Each row is a point. Each table stands for the endless flat space through its points: a line for two points, a plane for three, and so on. Write the one point that lies in both, or say that there is none.

First:
[[-35 -40 -25  17]
 [-51 -12 -54  21]
 [-23 -16 -37 -31]]
Second (2 x 4):
[[-41 -31 -40 -22]
 [-17 -25 -22   8]]
They share: [-29 -28 -31  -7]

First (3 x 6):
[[  2 -21 -13  -9 -12  -2]
 [ -2 -27 -31 -17   4 -10]
 [-14 -36 -50  -7  18 -24]]
Second:
[[ -7  -9  -5   1 -10  14]
 [  9 -25 -21 -27  -6  -6]]
They share: [  5 -21 -17 -20  -7  -1]

First, 2 rows:
[[-37  14  -9  38  39 -21 -19 -10]
 [-13  32  -9  11  18  -9 -34 -28]]
Second:
[[-20  -6 -15   3  16   1 -33 -17]
 [-16  -1 -11  11  11  -6 -32 -26]
 [  2  43 -15  31  42   3 -62  12]
 [-37  15  -1  14  -1 -60   1 -98]]
They share: no point

First (2 x 9):
[[-24  -5 -29  27  14 -14  -2  30 -26]
 [-32  -1 -29  27  20 -12 -20  34 -38]]
Second:
[[-22   3 -46  21   7  -5  16  12   0]
 [-22 -12 -37   6  -2   7  25  12 -21]
 [-28  -9 -28  39  37 -47 -26  36 -24]]
They share: no point

First:
[[ -6  17 -13 -20  -3   6  13   3  27  15  35]
 [ -9  10  -9 -24   1  12  18   2  25  17  38]]
Second, 2 rows:
[[-18   3 -23  -4 -28  27  -1  16  23  25  20]
 [  2  31 -15 -20   0  -9  11   0  31   9  36]]
They share: [ -3  24 -17 -16  -7   0   8   4  29  13  32]

First:
[[ 38 -12 -43 -39 -40 -35  31   6 -16  -2 -35 -17]
 [ 18 -40 -11 -23  -8  -7   7 -26   8  14   1 -37]]
Second (2 x 12):
[[ 46 -47 -40 -52  -3 -27  18 -10 -16  23   1 -44]
 [ 40 -42 -31 -45  -7 -24  18 -13 -12  17  -3 -41]]
They share: no point

First:
[[ -4 -28   6 -11 -26   4 -35  20  13  59  36 -24 -28  19]
 [-18 -16  -6  19 -18  10 -33  12 -11  21  32 -26  -4  31]
 [-14 -16  -6  -9 -22   2 -49  20  17  53  44 -30 -32  31]]
Second:
[[-30 -47  23  -6 -21  39 -11  -2 -34  18  22 -21  10  12]
 [ 21  -7 -24  12 -25 -14 -59  35  13  40  37 -10 -33  44]
 [-23 -27   4  20 -29  38 -27   7 -35  12  37 -34 -21  -4]]
They share: no point

First (4 x 18):
[[-27 -25 -41   9 -72 -42  -3  55 -44  41  25 -23  10 -14   8  -5  -7   5]
 [  3 -15 -17  25   4  48 -63 -11  20  19 -37  31  60 -32 -18 -39  11  63]
 [-17 -27 -37  13 -44 -16 -15  29 -32  27   7 -13  24 -12   2 -11  11  15]
 [ 23  -4 -15  39  -9   5 -12  11 -12  19 -10 -30  53 -16 -16  10  50  21]]
Second (5 x 18):
[[-44 -12 -71  54 -10 -28 -18  24 -37  35 -11 -22  61   9  -9   1  43   8]
 [-24 -19 -60  24 -23 -28 -15  12 -49  36   7 -15  62   5  21 -15  41  20]
 [-10 -30 -34  13 -34 -14 -19  10 -27  45 -21  12  51 -10  -9  21  16  21]
 [-41  -9 -69  52 -12 -11 -28  40 -28   5  13 -33  42  -6 -12 -30  29  23]
 [-17 -13 -57  26 -28  17 -36  54 -16 -35  53 -37  14 -34 -10 -62   3  51]]
They share: no point

First, 3 rows:
[[-18 -51  37  -8 -31  13 -19 -14  -3  -9 -12  16 -25 -24 -40  16 -17 -16
   31 -16]
 [  6 -27  37   7 -25  10 -28  16   6 -27  -6  34 -16 -24 -10 -14 -29  -4
   25 -16]
 [ 23  -2  31  26 -20   7 -41  38  17 -41  -2  44  -6 -23  19 -40 -41   4
   24 -19]]
Second:
[[  4 -24  28   3 -30  32 -25   0  25  -7 -13  41 -18 -13 -29 -20 -30 -16
   17 -39]
 [ -7 -30  33  12 -25  -3 -32   8  -2 -35  -8  14 -11 -31   1  -8 -25  -1
   35  -7]
 [ 10 -20  26   2 -31  45 -25   0  35   5 -13  53 -22  -5 -41 -22 -34 -23
   12 -51]]
They share: [ -1 -26  31  11 -26  10 -32   8   8 -23  -8  26 -15 -23 -11 -10 -29  -8
  30 -19]

First (4 x 24):
[[ -7  38 -53  -4   8  -3   8 -16  -5  24  18  31  54 -22  31  18  -9  36
  -23 -36  28  23  24 -29]
 [  3  14 -11 -30  42 -33  50  18 -17   0   4  29  38 -40  41 -24 -11  12
  -43 -40  10  37  30   3]
 [ -1  16 -47  -6   8  -1  17  -9 -11  22  27  34  43 -17  14  14  10  24
  -12 -25  17  25  13 -29]
 [ 37   6 -32 -18  -8  -5  11  -9 -41   2  65  36   9   0   8  -5  10  -6
    1 -16   6  10  -4 -37]]
Second:
[[ 32  41   1  -8  17 -44  41  -3 -27   3  17  41  66 -13  43 -45 -27   6
  -53 -34  -7  -5 -18  11]
 [-14  22 -31 -45  41  -1  -1  11 -16 -17  52  22   8 -22  -1 -25  14  40
  -43 -64  -1  37  45 -27]
 [ -4  23 -21 -17  15  18  -3  27 -19 -55  48 -14  62 -67 -14 -39  35  31
  -64 -57 -12  55  15  -3]
 [-31  14  -2 -62  56 -11   8  15 -39 -18  74   2   9 -22 -29 -18   6  36
  -32 -49 -22  58  54 -22]
 [ 39  26   8 -14   8 -45  50   7 -53  -2  26  28  59 -22  35 -32 -32 -12
  -26  -9  -8  14  -6  12]]
They share: no point

First (3 x 24):
[[ 12   1   8  23  -7  -7   0  37  12   3  24  35  -6   7  39   9  31  34
  -26 -19  24 -13  22  18]
 [ 17  26  23  28   3   3 -25  37 -13 -32  24  25 -31 -38  29 -11  46  14
  -46 -29  34 -48   7  38]
 [ 17  11  29  49  21   3   8  16  26 -29   9  13  -1  -8  26   4  25  29
  -25  -5  16  -6  37  44]]
Second (2 x 24):
[[  0  16   9  36   7 -12 -12  39   1  -6  29  36 -23 -15  37 -12  27  32
  -38 -11  28 -20  21  31]
 [ 24  -5  33  12 -17   6  15  27  16 -27  14  15   1   6  34   9  51   8
  -35 -14  31  -5  45  25]]
They share: no point

First, 3 rows:
[[-11 -18  -1 -37  27  50 -34 -27 -27   0  27  -2  -8 -26 -14  14  27  11
  -16 -17   0  10  38 -10]
 [-36  -5 -29 -34   3  21  -7 -12 -37 -12  21   3   6   5   4   8   0 -17
   -4  -5  16  31  15 -21]
 [-21  -6 -13 -40  16  39 -21 -12 -42   7  18   8 -12 -12   8   5  14   4
   -3  -9   9  29  26  -9]]
Second:
[[-17 -16 -16 -23   7  45 -42 -27 -15  -1  17 -13 -11 -15 -36  -6  -9   5
   -2 -38   4  17   8 -48]
 [  8   3 -23 -31  39  45 -23 -16 -14 -30  51 -34  -4 -33   5  31  29 -33
  -31 -33  20  27  33 -53]
 [-25 -25 -33 -33  27  12  -1 -32 -31 -22  47 -18  18   1  10  34  32 -42
  -29   0  10   4  30  -2]
 [  6   1 -27 -33  47  33  -7 -20 -22 -38  61 -34   6 -27  19  47  43 -47
  -39 -19  24  25  43 -37]]
They share: no point

First:
[[-53   4 -28 -23  16  19 -34 -27 -16  22  14 -13 -26 -46  48 -32  37  14
  -25   7 -51 -12 -42  24]
 [-17 -10 -16  21  28  -5 -62 -19 -54  18 -18 -13 -30 -24  56 -34  -1  -8
   -3  -1 -25   4  -2   8]
 [-62 -12 -59 -43  38   6 -25 -47  15  33  -6  -8 -38 -42  39 -23  27  29
  -17  15 -85 -17 -68   9]
 [-33 -29 -47 -23  28 -15 -29 -31 -17  16 -17  31 -30   3  19   7  14  23
   27  37 -60  22 -45  17]
 [-35  34 -13 -47   3  34  23   2 -26  12  53   8  10  -6  10 -16  47   7
    8  13  -7  32 -25  50]]
Second, 3 rows:
[[ -7  -7 -41   0 -13 -23 -25 -30 -32  44  26  13   9   6  12   5   2  -1
   19  14 -15  11   5  43]
 [-13  -7 -35  -6   5  -9 -29 -26 -24  30  32  27   1  -4  10  -3  10 -11
   23  18 -23  -3 -11  39]
 [-24   3 -14 -22   3  10 -13 -17 -56  16 -22 -29 -17  -4  33 -16  13  39
  -18  17 -26  43  -2  35]]
They share: no point

First:
[[-20  20 -43 -40  20  43 -14   0  18 -46 -11 -23 -19  25  26   0 -42  24
   32 -32  25 -23 -50  -7]
 [ 36   4   6  16  35  -4 -29 -19  70  -7   1  -4 -56  -1  -8  26 -13   4
   37 -16  18 -29 -30 -33]
 [ 12   0 -42 -40  19  28 -53 -11  18 -51 -35 -24  -4   3  32  34 -37  24
    9 -16  18  11 -46 -25]
 [ 31  10   5  15  31  -9 -20 -16  80  -9  -2 -10 -54  -1 -12  20 -27  14
   34  -8  10 -28 -45 -29]]
Second, 4 rows:
[[ -7  18 -26 -20  37  28 -48  -8   7 -38   0 -13 -30  23  30  33  -6  23
   31 -31  26 -30 -31 -28]
 [ 10  19 -54 -63  38  66 -17 -53  35  17 -10   0 -17   0 -12  -4 -21   6
   72 -50  29 -23 -34  -8]
 [  7  -5  -6  14  11   0 -44  30  24 -78  -3 -23 -46  20  49  37 -15   8
    1 -14  33 -10 -29 -26]
 [ 14  -4 -22 -19  26  30 -19  -9  34 -33 -19 -12 -27  13  13   6 -38  -1
   28 -33  28 -21 -26 -22]]
They share: [  6   7 -27 -22  28  31 -32 -10  25 -33  -8 -12 -30  14  20  18 -20   9
  33 -32  29 -21 -30 -21]

First:
[[ 10  -5 -33  -5 -26  -6 -27 -32 -23 -27  16  11  15 -25 -23  10  39 -22
   31  -9 -26   7 -27 -12]
 [  5  48   9 -25   2   7 -24   1  -9 -10  32 -11  29 -21 -30  12  23 -47
   42  16 -35  28 -35 -15]
 [ 11 -13 -40   2 -32 -11 -30 -37 -23 -26  13  13  11 -16 -18  15  38 -24
   27  -1 -22   8 -28  -9]
 [ 20  -8 -20  20 -48  28 -33  -6 -13 -15  39 -17  41 -14 -39   3   8 -25
   18  12 -27  15 -30 -18]]
Second (5 x 24):
[[ 44  29 -13   3 -10  18 -37 -50 -39 -22  39  10  -6 -36   4  -5  -5 -32
   40   5 -25  31 -16  -7]
 [-13 -14 -54 -15 -57 -22  -7 -34  22 -48   9  -2  60 -46 -20  22  38 -55
   36   7 -13   4 -15 -10]
 [ -7 -10 -35  -3 -48  -5 -12 -29  -3 -32  24 -15  45 -29 -28  14  33 -53
   26  -2  -9  12 -19  -5]
 [ 13 -17 -34  27 -43  -5 -37 -57 -15  -1  44 -17  18 -24 -15  29   8 -47
    0 -34 -22  49 -19 -21]
 [-16 -23 -37   3 -52 -10 -15 -22  -1 -22  23 -20  48 -18 -40  23  43 -48
   14 -13 -13  13 -26 -11]]
They share: [ 11   2 -25  -3 -26   1 -28 -23 -19 -22  22   3  21 -21 -26  10  31 -27
  30   0 -27  12 -29 -13]

First:
[[ 18  -4  35  10 -34   5 -43 -56 -50 -16  20 -51  14  24  13  -2  48  13
   -7   8  39 -43  43 -28]
 [-46  53 -44  58  -3 -51 -24 -36  -1 -20 -18   8  38  63  -5  55  -6  56
  -56  -7  44 -26 -24  22]
 [ 26 -10  31   6 -16   1 -17  30  16 -22  32 -35  20  28  -1  16   4  31
   -1 -34  -3 -19   7  24]
 [ 44 -25  60 -18 -19  28 -18   4 -18 -15  49 -58  -4  12   9  -8  31   8
   10 -29  10 -34  32 -24]
 [  5 -16   9   0 -16  13   0 -29 -48 -30  22 -58  -4  33  18 -11  40  32
  -26 -38  16 -46  17 -33]]
Second:
[[  0   2  21  21 -26  -5 -36 -29 -24 -15  20 -32  22  41   8  22  13  26
   -9  -4  33 -35   9   0]
 [-16 -10  23  31 -42  -3 -50 -41 -38 -13  22 -32  32  59  16  32  -3  28
    3   8  41 -41  -5  12]]
They share: [  8   8  20  16 -18  -6 -29 -23 -17 -16  19 -32  17  32   4  17  21  25
 -15 -10  29 -32  16  -6]

First:
[[ -5 -20  39  34 -46  44 -27 -25  30  11  29 -12  38   1  48 -18  -4 -35
   -2  12  36  69 -37   2]
 [  7  36  37  16 -20  12 -41 -15  22  47   9  22   2  -5  18 -52 -44  15
   44  38  34 -11  13 -16]
 [ -5   3  46  25 -38  33 -35 -15  34  29  24   4  26   4  33 -37 -26 -12
   17  17  37  37 -20   2]]
Second, 5 rows:
[[-20  10  54  92 -70 -18 -28 -52  17  33 -11  31  42   3  22 -16 -10 -25
   10  43  -4  33 -20 -43]
 [ -4  -3  42  15 -14  51 -46 -10  48  47   5 -10  -9  20 -11   6 -26 -10
    7  21  43  42 -52  20]
 [-21  14  -2   4  -3   8 -35 -28  35  72  60 -24  12 -50  35 -39 -14 -42
   49   4  27   4   5  -4]
 [ 20   0  44  48 -44  26 -24 -18  19  21 -27  17   6  19  26 -24 -18  15
    4  45  12  25 -24  -7]
 [ 11   1  10 -25  13  61 -41   4  44  54  28 -29 -23  -9  14 -23 -26  -3
   26  12  50  17 -25  33]]
They share: no point

First:
[[  2  33  32  47   0 -73  25   6  73 -44 -11 -67  56  -4  18 -52  53  -2
   26  12 -15 -58 -10  48]
 [-48  20  26  -7 -19  -8  33 -11   6 -25  35  -7  30  25  63  14  26  69
  -11  83  11  16   2  60]
 [-14  15  33 -28  -3 -23  -6 -11  50   3 -42 -28   9 -16   5 -26  30   7
   65 -11 -20 -36 -20 -10]
 [-22   5  21  24 -36 -37  19  10  24 -42  18 -30  51  30  39 -11   4  22
   -3  60  14 -13  -8  48]
 [-44  13  -1 -36 -13 -31  58  19 -26 -55   8   6  -9  38   1  38  18  45
   41  67 -66  48  26  64]
 [  7  20  46  32  -2 -74  -1  11  82 -27 -30 -73  62  -8  -6 -57  62 -34
   48 -16 -15 -78 -24  25]]
Second (5 x 24):
[[-48  35 -20  39  23   4  27  25  81 -29  56   0  29 -22   8  -7  -7  95
   36   7   5 -11 -76  58]
 [ 15 -36  49 -21 -48 -25  36 -11  25 -24 -24 -19  -3  24  -1  12  42 -11
   39  67  -6   7   4  12]
 [-19  14  48 -26 -26 -49   2 -12   8 -18 -36 -43  33  22  32 -19  44 -12
   27  34 -20 -28  23  18]
 [ 10   0  34  31 -40   0  12  10  34   1  15  12 -42  24 -14  28  14  19
   30  17   0 -28  -6  67]
 [-34 -11  47 -70 -23 -54  21 -44   8 -47 -63 -76  68  15  42 -31  75 -22
   40  78 -20  -4  19 -29]]
They share: [-23  14  28  -6 -14 -31  14   0  32 -22  -7 -27  28   9  21 -12  28  20
  31  30 -11 -18  -9  29]

First, 4 rows:
[[ 36 -24 -57  45  23  18   2  34 -17   6   2  48  -8 -21 -18  24   2  11
   13  22 -29  -4  23 -42]
 [ 21   5 -37   1   1  -9 -25  -2   0  56   4   8  41  -3 -31  -3  55 -30
  -25   0 -43   9 -35   9]
 [ 24  50   3  27  21 -22   4  24  11  52 -20 -28  80 -11 -26 -20  62 -39
  -67  46 -25  38 -75  54]
 [ 18  -9 -43  -2   0  -2 -27  -1   5  55   5  18  28   2 -26   2  52 -28
  -11 -18 -47   3 -24  -6]]
Second (3 x 24):
[[ 12 -39 -64  66  46 -11   0  51   8  12   4  50  10   7 -15   1  47 -39
    6   7 -14  15  -4  19]
 [ 45  30 -10   3  -2  19   0  12 -10  42 -11  -7  31 -26 -24  22  17  12
  -24  19 -47   6 -22 -32]
 [ 24   6 -25  30  19   7   3  27   8  30 -17  17  28 -14 -12  -2  23  -9
  -21  22 -32  12 -19 -14]]
They share: [ 27  -1 -33  33  21   5   1  30   2  28  -8  20  23 -11 -17   7  29 -12
 -13  16 -31  11 -15  -9]

First (4 x 24):
[[ 10 -45  -4   3  30   3 -57  25  23 -16  -4 -33  -1  12   2 -30 -12 -20
   -8 -22 -34 -28  14   4]
 [  3 -45  29   9   9   0 -29  -5  21 -46  27   5 -19  15  52  -1 -14  26
    1 -11  40 -51  13 -33]
 [  4  -3 -25   0  54  -3 -30  22  -7  20  29 -27 -10  18  14 -42   3 -35
  -11 -55 -31  -7  -1 -17]
 [  2 -53 -12  16  25   5 -68  29  25 -22 -17 -33  11   1   0 -24 -16 -23
   -1 -12 -36 -31  15  10]]
Second:
[[ 30 -35 -17   0  60   3 -16  20  26  -8  33 -24  -5  28  27 -24  -5 -10
  -27 -44 -13 -20 -11 -34]
 [-21 -33 -12   0   7 -13 -54  -4 -15 -16  27   7 -47 -16  29 -41   3  -4
   13 -19  10 -33  13  11]
 [ -4 -48 -35  -7  28 -28 -37  14  -3 -27  51  -8 -68  -2  29 -46  21 -15
   -9 -22 -25 -25 -11  14]
 [ 29 -34   0   4  56 -19 -31  -3  19 -17  13 -23  -8  25   7 -21   0  15
  -25 -52   9 -23   3 -30]]
They share: no point

First (5 x 24):
[[ 15  -1   5  16  50  14  -5 -24   1   2  -4 -34  19  21  -9   2  50   3
  -32 -37 -12   9   0  25]
 [ -5  -9 -25  14  45  16 -19 -20  21  17 -14 -33  29  31  -4   0  49  21
  -10 -40  -4   5  13  28]
 [ -2  -3  39 -15  16  10  58  20  -2   5  11 -43  18  -3  -9  29  33 -13
  -52  -2 -27  49   9 -19]
 [ 11  10   9 -28  46  20 -16   0   1 -16 -17  -1  13  37   8   7  23  20
  -27 -30   9  12  -3 -10]
 [ 19  -1  63 -20  19  10  55  10 -21  -7  30 -35   5 -21 -10  22  23 -37
  -60   8 -32  49  -7 -22]]
Second, 6 rows:
[[ -3  10 -29 -10  33   1 -20  25   7  19  -6 -54 -24  43  22  57  73  49
  -36 -36 -11  60  47 -28]
 [ 28  17  59 -36  48  28  45 -13  -2 -22 -49  -3  39   1  -5  -6  -4   3
  -40   1 -20   8 -46   1]
 [ 16   5  48 -15  42  36  31  10   3   6  -2  18  36 -13   7  17   6  -1
    0   7  -9  17   1  -8]
 [ -6   1   5  -4  49  47   7   4 -36  10  30 -10  28  -3 -18  36  -2  34
  -16  33   2  44  43 -42]
 [  2  31  -3 -18  67  57  21 -10 -64  -4   4 -16  34   1 -30  36  -8  68
  -20  47   0  62  25 -58]
 [ 16 -22  46 -22  21   7   8  27  63   1 -15  -9  19  29  29  -5  49 -46
  -30 -64 -22  -6   0  22]]
They share: no point

First, 3 rows:
[[-24 -18 -14  14  15  19  -6  30 -12  -8  -6   4  36 -22  10 -24  -8   6
  -31  39  18 -21  25  30]
 [-47 -11 -18  10  11  23  10  35 -13   5 -12  -3  31 -32  -1 -16 -10  23
  -37  59  16 -24  20  19]
 [  7 -31  -7  21  24  10 -28  22  -6 -23   5  19  46  -5  29 -39  -6 -20
  -23  11  23 -14  37  49]]
Second:
[[-20  -6 -15  29   6  14 -12  49 -35 -28 -15  -2  27   5  -4  -1  -2 -11
    3  17  21 -11   4  40]
 [ 12 -26   5  13  -6  10 -20  29 -39  -4 -31  22  31 -31  12  -9 -30 -27
  -29  37   5 -19   0   8]
 [ 17 -21 -20  -7  14  45 -30   4  -9 -34   4 -18  36 -56  22 -44   0  18
  -59  27   5 -49  30  18]]
They share: [ -2 -14 -15  13   8  26 -20  29 -25 -28  -9  -6  31 -23   8 -19  -4  -1
 -25  23  13 -27  14  28]

First, 6 rows:
[[-38 -48 -18   7 -17  21 -22  38   7  35 -61 -60  33 -26 -35 -39  20   5
   -9   4 -20  26  47 -10]
 [ 63  -7  -3  54  18  61 -12  25   9   8  -8 -71 -39  21 -20 -89 -13 -20
   22  35 -47 -21  53 -23]
 [ 26 -20  -2  23  -5  23 -25  45  20  40 -24 -77 -19  11 -27 -67   1   7
   15  10 -15   4  20   8]
 [ 40   7   3  -9  -1  36  31  21   4  30 -11 -43   0  24 -22 -41  -7   5
   18  57  -8  67  35 -20]
 [ 37  26  -1  -3  -9  31  32   4  10  16 -10 -24 -19  30  -6 -27 -29   8
    4  48 -19  47  28 -30]
 [ 46 -31   5  41  21  36 -19  51  -6  52  -7 -81 -12  -2 -36 -93  37 -17
   22  -3 -12 -17  29   4]]
Second, 3 rows:
[[ 26   4  12 -13  -6  20  27   8   9  28 -17 -29 -17 -12  -5 -11 -19 -16
   -9   5   5  24   6 -20]
 [ 20  14   3  -8  -8   4   9  16  -3  36   1 -34 -32  -3 -26 -27 -11 -15
  -28 -12  -4  19   0 -31]
 [ 10  20 -12  15 -10   0  -5  20 -11  40   3 -29 -29  16 -29 -47   5   4
  -29 -15 -23   4  10 -32]]
They share: [ 16  10  -3  10  -8  16  13  12   1  32 -15 -24 -14   7  -8 -31  -3   3
 -10   2 -14   9  16 -21]

First, 7 rows:
[[  3  31  34   9 -19 -40  -4  -4 -33 -15 -24 -12  -7 -32 -28 -44 -45 -47
   12  22  -3  15 -29  32]
 [-21  30  21  -3 -16 -32 -37  -8 -56   9   4 -18 -10 -55 -33 -38 -51 -58
  -13  20 -38  -6 -33  11]
 [ -1 -23  -8 -12   3  40 -31  22 -19  27  16  -1  -3 -10 -51  11  -4 -63
  -30 -32 -11  22 -22  36]
 [ 14  54  29  20 -16 -22 -12 -28 -64  -1  17 -37  25 -33 -32 -79 -38  -1
    3  42 -27   1 -38   9]
 [ -8  -4 -17 -10   4  43 -57   9 -54  36  57 -11  -2 -45 -61 -17 -20 -62
  -39 -26 -57   6 -44  15]
 [-26 -15  54 -22  -6 -37  -7   7   1  24 -67 -22   6   2   7  31  -6 -38
  -17  14  37  -3  11  39]
 [  1  35  14   3 -15  -6  -1 -31 -50   9   2 -48  32   9 -24 -47 -22   6
   -7  36   1 -12  -2   9]]
Second, 4 rows:
[[-28  20  21  20  14 -29 -14 -32 -31  44 -14 -39 -13 -18  -1  11 -31   8
   10  -7  -3   7 -29   6]
 [ 31 -11  19   0 -28  -5  -3  18 -53 -15  10  30  32  -8 -67 -40  13 -43
  -47  35  -6 -11   3  31]
 [ -9  17  15  -8 -16 -33   3 -14 -31   5 -14 -16  10 -12 -29 -18  -9 -31
  -13   9   4   7 -19   7]
 [-39  21  17  19  11 -41  -7 -40 -30  52 -11 -42 -19 -16   5  23 -27  14
   10  -7   6   7 -31  -1]]
They share: no point
